Each row is a point. The ring and each string are closed loops that go straight from each point to the next, and from the last back to the first. Before rounding, they use only three directions, however many columns there are. Count how often each string passes through the ring. Passing back the other way cancels.

Ring (6 x 4):
[[ 2.29 -0.68 -2.02 -0.24]
 [ 0.94  1.45 -2.71  1.87]
 [-1.73  1.91 -1.07  2.37]
 [-3.12  0.20  0.51  0.82]
 [-1.54 -1.52  0.68 -0.90]
 [ 0.73 -1.77 -0.20 -1.26]]
String:
[[-2.28  0.25 -1.86  1.09]
 [-3.93  1.23 -0.69  1.98]
 [-3.62 -0.12 -1.03  0.81]
 [-4.07 -0.52  1.21  0.20]
 [-2.89 -0.17  2.10  0.24]
 [-1.34  0.56  1.13  0.84]
 [-1.14  0.24 -0.74  0.79]]
Times through: 1

Ring, 7 rows:
[[ 3.61 -0.17  0.17  1.44  0.18  1.38 -1.07  0.26  0.85]
 [ 2.23  1.34  1.53  1.84 -0.41  1.66 -0.99 -0.92  1.42]
 [-0.50  1.09  1.24  0.50 -0.12  1.45 -0.37 -2.51  2.72]
 [-2.52 -0.25  0.28 -1.15  0.38  0.94  0.41 -3.12  3.43]
 [-3.19 -2.18 -0.25 -2.29  0.37  0.19  1.42 -1.91  2.61]
 [-0.73 -2.95 -0.47 -1.59  0.25  0.06  1.20  0.15  1.07]
 [ 1.65 -2.20 -0.62 -0.37  0.40  0.56  0.16  0.59  0.79]]
String, 14 rows:
[[ 2.38 -0.64  1.60  1.23 -0.89  0.82  0.15  1.40 -0.42]
 [ 3.47  0.47  1.70  2.11 -0.77  1.34 -0.69  0.92 -0.06]
 [ 1.44  0.32  1.77  1.22 -0.76  1.13 -0.11 -0.04  0.66]
 [ 1.20  1.31  2.74  1.80 -1.23  1.34 -0.16 -0.34  0.64]
 [ 0.01  1.98  2.79  1.54 -1.07  1.54 -0.26 -1.71  1.70]
 [-1.50  1.83  0.75  0.17  0.43  1.79 -0.80 -4.35  4.28]
 [-1.34 -0.06 -0.71 -0.92  1.07  1.30 -0.44 -3.57  4.05]
 [-2.34 -0.88 -1.04 -1.74  1.18  0.95  0.10 -3.57  4.12]
 [-5.24 -2.64 -1.14 -3.62  1.02  0.04  1.72 -3.45  4.04]
 [-3.74 -3.01  0.64 -2.52 -0.41 -0.38  2.44 -0.50  1.27]
 [-1.87 -2.60  0.92 -1.49 -0.62 -0.15  1.92  0.41  0.50]
 [ 0.08 -1.24 -0.04 -0.51  0.27  0.75  0.23 -0.83  1.74]
 [ 1.26 -1.58 -1.29 -0.54  1.04  0.93 -0.43 -0.94  2.16]
 [ 1.29 -1.12  0.12  0.10  0.12  0.84 -0.03 -0.10  1.14]]
Times through: 0
String (10 x 9):
[[-0.55 -2.53  1.23 -0.80 -0.89 -0.09  1.72  1.39 -0.34]
 [-0.18 -3.99 -0.25 -1.65 -0.16 -0.39  1.78  1.81 -0.28]
 [-0.86 -3.98 -1.31 -2.29  0.64 -0.22  1.43  0.41  1.08]
 [-1.72 -3.27 -1.51 -2.47  0.97  0.07  1.12 -1.05  2.27]
 [-4.40 -3.84 -0.27 -3.39  0.09 -0.59  2.63 -0.83  1.77]
 [-4.65 -3.07  0.96 -2.82 -0.61 -0.53  2.83 -0.66  1.31]
 [-1.81 -1.63  0.94 -1.12 -0.43  0.27  1.35 -0.59  1.28]
 [-0.34 -1.22 -0.49 -0.83  0.62  0.82  0.11 -1.52  2.39]
 [-0.04 -1.27 -0.71 -0.79  0.75  0.87 -0.04 -1.50  2.44]
 [-0.24 -1.60  0.12 -0.71  0.09  0.55  0.59 -0.48  1.42]]
Times through: 0

Ring:
[[ 4.88 -1.74  0.84 -0.23  3.52  0.68 -0.89  0.98 -0.90 -0.93 -0.51  0.01
   1.04 -1.04]
 [ 3.79  0.88  1.43  0.01  2.61  1.14 -0.99  1.40 -0.05 -1.10 -0.64  0.07
   0.76 -0.76]
 [ 1.40  3.14  1.29 -0.07  0.68  1.02 -0.68  0.88  0.31 -1.48 -1.10  0.10
   0.07 -0.39]
 [-1.82  4.45  0.70 -0.27 -1.92  0.32  0.04 -0.48  0.02 -1.77 -1.79  0.31
  -0.98  0.00]
 [-3.08  4.19  0.57 -0.19 -2.96 -0.19  0.47 -1.28 -0.44 -1.57 -2.05  0.68
  -1.51  0.09]
 [-3.31  2.15  0.79  0.22 -3.22 -0.90  0.95 -2.11 -1.44 -0.71 -2.09  1.49
  -1.91 -0.04]
 [-2.22  0.25  0.85  0.35 -2.35 -1.12  0.97 -2.19 -1.99 -0.27 -1.89  1.71
  -1.69 -0.27]
 [-0.15 -1.88  0.56  0.16 -0.65 -1.09  0.70 -1.86 -2.36 -0.19 -1.53  1.44
  -1.02 -0.60]
 [ 2.45 -3.31  0.14 -0.27  1.53 -0.66  0.12 -1.00 -2.26 -0.54 -1.08  0.69
   0.01 -0.93]
 [ 4.34 -3.11  0.28 -0.41  3.09  0.05 -0.50  0.12 -1.64 -0.84 -0.69  0.14
   0.79 -1.08]]
String, 20 rows:
[[-0.45 -1.57 -1.32 -1.16 -0.72 -1.14  0.57 -2.14 -2.21 -1.70 -1.79  0.02
  -0.64 -0.53]
 [-1.86 -2.02 -0.12 -0.11 -2.01 -1.73  1.21 -2.94 -2.87 -0.37 -1.94  1.50
  -1.58 -0.46]
 [-2.39 -0.75  3.23  2.15 -2.75 -1.43  1.43 -2.36 -2.61  1.93 -1.68  3.86
  -2.47 -0.36]
 [-0.67  0.59  3.24  1.81 -1.28 -0.42  0.63 -0.93 -1.52  1.20 -1.33  2.94
  -1.59 -0.41]
 [-0.41  0.73  1.21  0.35 -0.87 -0.34  0.34 -0.98 -1.28 -0.47 -1.49  1.28
  -0.96 -0.40]
 [-1.09  1.14  2.26  1.11 -1.53 -0.42  0.57 -1.08 -1.34  0.34 -1.51  2.18
  -1.46 -0.32]
 [-0.90  1.15  2.18  1.04 -1.36 -0.35  0.50 -0.98 -1.28  0.24 -1.48  2.06
  -1.36 -0.34]
 [-3.64  1.86  3.17  1.96 -3.73 -1.04  1.32 -2.11 -1.78  1.28 -1.91  3.48
  -2.66 -0.06]
 [-4.43  1.30  1.44  0.90 -4.23 -1.53  1.52 -2.96 -2.16  0.26 -2.25  2.58
  -2.64 -0.01]
 [-4.08  0.32  1.18  0.79 -3.94 -1.72  1.58 -3.15 -2.50  0.30 -2.22  2.54
  -2.55 -0.11]
 [-1.73 -0.51  3.62  2.33 -2.22 -1.12  1.21 -1.86 -2.33  2.03 -1.51  3.88
  -2.26 -0.40]
 [-0.31 -0.95  2.43  1.38 -0.94 -0.80  0.74 -1.39 -2.07  0.99 -1.36  2.65
  -1.42 -0.54]
 [ 0.08 -2.87  2.19  1.38 -0.63 -1.27  0.96 -1.90 -2.82  1.34 -1.32  2.88
  -1.44 -0.71]
 [ 0.64 -3.68 -0.03 -0.14  0.03 -1.39  0.74 -2.15 -2.92 -0.23 -1.46  1.24
  -0.76 -0.79]
 [ 0.33 -2.25 -2.70 -2.14  0.05 -1.12  0.33 -2.13 -2.23 -2.70 -1.79 -1.09
  -0.06 -0.63]
 [ 0.86 -0.54  0.13 -0.41  0.26 -0.33  0.09 -0.88 -1.45 -1.13 -1.37  0.42
  -0.32 -0.59]
 [ 1.99 -1.38  2.75  1.40  0.94 -0.14  0.13 -0.24 -1.64  0.96 -0.87  2.28
  -0.59 -0.78]
 [ 2.87 -4.15  2.83  1.66  1.61 -0.70  0.38 -0.75 -2.65  1.73 -0.72  2.83
  -0.57 -1.06]
 [ 1.62 -1.41  2.43  1.21  0.66 -0.29  0.22 -0.50 -1.74  0.79 -0.98  2.16
  -0.67 -0.75]
 [ 0.58 -1.02  0.13 -0.32  0.02 -0.58  0.27 -1.21 -1.74 -0.93 -1.43  0.64
  -0.50 -0.60]]
Times through: 0
